Rows are points. The ring and each string are closed loops that go straight from each point to the next, and from the last back to the first. Before rounding, they use only three directions, however many columns there are. How many times does the string pass through the ring? Passing back the other way cancels.
In the rows, zero is written as 128.

Ring (8 x 3):
[[138 181 132]
 [172 147 101]
 [178 105  76]
 [176  95  95]
 [164 112 139]
 [120 141 166]
 [ 69 169 154]
 [ 88 187 143]]
String, 24 rows:
[[ 67 188 182]
 [131 159 148]
 [ 88 159 124]
 [ 46 177 111]
 [109 213 168]
 [147 198 166]
 [168 216 165]
 [192 197 157]
 [180 167 139]
 [141 139 100]
 [132 125  79]
 [135 131 102]
 [160  81  29]
 [170  79  47]
 [128 114  86]
 [142 119 106]
 [143  97  93]
 [176  95 135]
 [194 129 187]
 [148 138 154]
 [ 98 125 115]
 [ 89 141 160]
 [ 81 169 201]
 [ 36 171 169]]
Times through: 3

Ring, 10 rows:
[[167 167 101  97 103 115 121  88]
 [149 161  79 134  84 110 130  88]
 [123 146  77 172  69 111 135 100]
 [ 88 112 121 196  54 124 118 129]
 [ 77  94 164 186  61 137 104 150]
 [ 87  96 188 157  93 147 107 162]
 [113 115 186 121 135 151 124 162]
 [149 146 166  80 176 148 143 148]
 [172 164 149  58 178 140 142 128]
 [179 169 131  61 146 128 126 105]]
String, 27 rows:
[[118 130 129 149  88 128 121 124]
 [103 120 121 176  53 121 109 117]
 [110 141  62 199  49 107 136  97]
 [124 140  95 162  56 112 115  97]
 [131 137 130 130  90 125 115 115]
 [152 161  95 120 111 119 138 102]
 [178 180  83  90 121 113 137  84]
 [195 178 119  48 115 116 105  77]
 [167 154 149  70 114 127 102 103]
 [142 138 155 100 105 132 105 119]
 [185 165 160  36 151 134 111 109]
 [199 185 131  30 189 134 146 109]
 [185 181 115  59 181 131 156 112]
 [156 156 130  93 136 131 132 117]
 [149 141 155  92 106 131 102 115]
 [174 159 144  63 109 124  97  94]
 [177 165 123  73  95 116  98  82]
 [140 140 136 115  82 123 101 106]
 [138 145 117 127  90 121 118 107]
 [126 136 112 149  52 114 102  98]
 [115 132  99 172  46 113 111 101]
 [119 126 141 142  78 128 107 121]
 [118 140  98 165  94 122 142 120]
 [ 85 119  93 215  53 119 135 125]
 [ 62  94 118 236  18 121 109 132]
 [ 80 114 100 218  55 122 135 131]
 [110 135 100 175  93 124 144 126]]
Times through: 0
String:
[[ 91 112 138 180  84 134 127 144]
 [ 55  73 190 203  53 145  96 168]
 [ 46  53 238 189  43 155  67 181]
 [103 105 184 139  85 141  96 145]
 [122 128 154 128 115 138 123 139]
 [127 133 158 116 156 147 145 154]
 [137 135 185  84 194 158 150 170]
 [151 142 190  62 196 157 142 161]
 [139 133 172  93 128 141 113 136]
 [175 160 170  42 188 147 135 136]
 [212 197 134   7 238 142 170 122]
 [182 181 111  65 183 131 161 115]
 [152 155 126 100 132 129 134 117]
 [162 151 148  77 107 127  99 103]
 [161 151 141  83  92 122  94  96]
 [142 143 133 114  97 126 113 111]
 [149 156 106 118 110 121 132 106]
 [141 145 113 128  69 116 105  95]
 [140 155  71 153  50 103 116  77]
 [142 176  19 176  87 100 169  81]
 [127 153  68 170  88 113 151 104]
 [117 130 124 154  77 124 117 119]
 [ 88 106 134 190  31 122  95 122]
 [ 88 104 145 184  44 127  98 130]
 [107 119 141 158  80 131 115 132]]
Times through: 0
